Each row is a point. The ring and each string are closed loops that go straight from each point to the next, and from the last back to the first. Before rounding, they use only three directions, however many columns there are. How many times does the string pass through the ring? Passing back the other way cancels.

Ring:
[[-10 -13 -36]
 [ 10  -9 -41]
 [ 36   5 -10]
 [ 36   1  13]
 [ 10 -10  36]
 [-17  -9  22]
 [-25  -9  -6]]
String, 32 rows:
[[ -8   0  -5]
 [-24  10  -1]
 [-42   6   8]
 [-38 -26  16]
 [-19 -27  12]
 [ -2 -16   4]
 [ -9   8   4]
 [-26  13   9]
 [-38   0   8]
 [-38 -18  -3]
 [-23 -32 -14]
 [ -5 -17 -12]
 [  1  -2  -7]
 [  4 -20 -16]
 [  0   8 -11]
 [  1   5 -43]
 [ 17 -10 -60]
 [ 28 -18 -52]
 [ 29 -23 -35]
 [ 15   1 -15]
 [ 10  15 -11]
 [ 29  18 -32]
 [ 41   0 -43]
 [ 37  -2 -45]
 [ 36 -21 -48]
 [ 26 -30 -36]
 [  9  -7 -15]
 [  0  14 -13]
 [ -8   6 -38]
 [-15 -24 -51]
 [-16 -32 -35]
 [ -6 -31 -16]]
Times through: 5

Ring (8 x 8):
[[ -7   4  17  16  35   1 -14   1]
 [  4   1  10  -2  23   2 -12   0]
 [  9   1   0 -14   4  -1  -6  -1]
 [  6   6  -5 -15  -5  -6  -3  -1]
 [  2   6  -8  -7 -14  -8   0   1]
 [  2  -4  -9   6 -20  -5   2   3]
 [ -1  -8  -2  16  -9  -1  -2   4]
 [ -6  -2  10  22  16   0  -9   3]]
String (29 x 8):
[[ -9   0   8  23  12  -2  -7   3]
 [ -7   4   5  15   9  -4  -6   2]
 [ -3  -5  -4  17 -13  -4   0   4]
 [  4 -11 -15   9 -35  -4   6   5]
 [  7  -9 -15   0 -31  -4   5   3]
 [ -1   8 -14  -3 -27 -13   5   1]
 [ -8  21  -4  -4  -5 -15  -1  -1]
 [ -1   6   1   0   3  -5  -5   0]
 [  8  -6  -6  -3 -10  -1  -2   2]
 [  7  -3  -6  -6 -11  -3  -1   1]
 [ -1   8   0  -3   2  -6  -4   0]
 [ -4  19  -2 -10   0 -12  -3  -1]
 [ -5  17  -1  -5   2 -11  -3  -1]
 [ -1   6  -1  -1  -1  -6  -3   0]
 [ -3  10  -2   0  -4  -9  -2   0]
 [ -5  10  -7   3 -15 -11   2   1]
 [  5 -10 -17   5 -38  -6   7   4]
 [  9 -18 -15   9 -36  -1   5   5]
 [  3 -19 -11  21 -28   0   4   6]
 [-11   2   7  26  10  -3  -6   3]
 [ -7   4   8  14  15  -3  -8   2]
 [-13   5  15  26  28  -2 -11   2]
 [-17   4  22  37  41   1 -15   3]
 [-16   6  23  33  44   1 -16   2]
 [-13  11  18  21  35  -3 -13   1]
 [ -2   0   6   9  11  -1  -7   1]
 [  3  -9   2  10   3   2  -6   3]
 [ -3 -11   9  25  13   4  -8   4]
 [-10  -4  12  31  18   1  -9   4]]
Times through: 1
String:
[[  8  -4  12  -3  29   6 -14  -1]
 [ 10  -9  -1  -4   0   3  -6   1]
 [  1   2   4   0  11  -2  -7   0]
 [ -1  10   8  -4  21  -4 -10  -1]
 [ 12   3  -1 -23   6  -1  -7  -2]
 [ 18  -6  -9 -23 -13   0  -2   0]
 [ 13  -3  -9 -19 -13  -2  -2   0]
 [  7  14  -7 -26  -7 -10  -2  -3]
 [ -1  18  -2 -14   1 -11  -3  -2]
 [ -1  11  -1  -5   1  -8  -4   0]
 [  1   5  -2  -2  -2  -5  -3   1]
 [ -8  20  -4  -4  -6 -14  -1  -1]
 [ -1   7 -11  -3 -22 -11   3   1]
 [ 10 -12 -15  -2 -31  -2   4   3]
 [  4  -4  -4   3  -8  -2  -2   2]
 [  5  -7  -5   4 -12  -2  -1   3]
 [  7 -14 -10   8 -23   0   2   4]
 [  3  -7  -3   8  -7  -1  -3   3]
 [ -5   0   4  14   5  -3  -5   2]
 [  3  -7  -1   9  -3   0  -4   3]
 [  3 -13   0  16  -3   3  -4   4]
 [-15   1  19  36  34   1 -13   3]
 [-15   9  20  26  39  -2 -14   1]
 [ -8   6  13  15  26  -2 -11   1]
 [  5  -8   2   6   4   2  -6   2]
 [  1  -5  11  11  22   4 -12   1]
 [-10  10  28  16  60   3 -21  -1]
 [ -7  11  23   8  49   1 -18  -1]]
Times through: 0

Ring:
[[-31 -16 -16   6 -13  34  16  -4 -15 -30 -34 -25]
 [-23  -8 -11  14  -9  12  11  -3  -9 -17 -24 -14]
 [ 10  -1  -7   8   8 -10  -1 -13  -2   7  -9   2]
 [ 27  -2  -6  -1  15  -9  -5 -18  -1  15  -4   7]
 [ 32 -11  -9 -19  16  18  -2 -22  -6   7  -9  -1]
 [ 11 -22 -18 -24   7  48   8 -22 -15 -14 -25 -19]
 [-17 -25 -22 -15  -6  60  16 -15 -20 -32 -38 -32]]
String (26 x 12):
[[ 11 -11 -17  -7  11  18   3 -23  -9  -2 -18 -10]
 [ 17  -2   3   2   4  -6  -1  -4   1   7  -4   7]
 [ 45   5  13  -3  13 -26 -10  -5   9  27  12  24]
 [ 44 -11 -11 -25  23  17  -5 -29  -6  14  -6   2]
 [ 45  -8  -1 -23  18  11  -5 -19  -2  15  -1   7]
 [ 35 -17 -13 -29  17  34   0 -27 -10   3 -14  -7]
 [ 23 -26 -28 -35  18  58   5 -38 -19 -10 -28 -23]
 [ 15 -18 -18 -20  10  37   5 -24 -13  -7 -22 -15]
 [ 17  -5   2  -3   3   3   1  -5  -1   4  -6   4]
 [ 35  -3   7 -10   9  -4  -4  -7   2  14   2  12]
 [ 50 -15 -18 -33  29  27  -6 -38  -9  14  -9  -3]
 [ 27 -16 -23 -22  21  30   0 -35 -12   3 -18 -11]
 [ 10 -10 -12  -6   7  16   3 -16  -8  -3 -16  -8]
 [ 18 -12 -24 -11  19  18   0 -33 -11   4 -18 -10]
 [  6 -10 -15  -3   7  15   4 -18  -8  -3 -18  -9]
 [ 13   4  10  11  -1 -20  -1   4   5  10   0  12]
 [  3   6   4  20  -1 -26   0   2   4   8  -3   9]
 [-24  -7 -21  18  -2   6   9 -14 -10 -13 -27 -17]
 [-23 -16 -27   4   0  31  12 -21 -16 -21 -34 -26]
 [-11 -10 -14   5  -2  16   8 -11  -9 -12 -23 -14]
 [  0   1   6  14  -6 -13   3   6   2   1  -6   6]
 [-16   1  -1  24  -8 -14   6   3  -1  -5 -13  -1]
 [-16  -2 -10  21  -3  -7   6  -6  -5  -6 -18  -7]
 [-15  -7 -25  15   6   4   6 -22 -10  -7 -25 -15]
 [ -2 -12 -24   0  10  18   5 -25 -12  -6 -24 -15]
 [  8  -8 -12  -1   7   9   2 -17  -7   0 -15  -6]]
Times through: 4
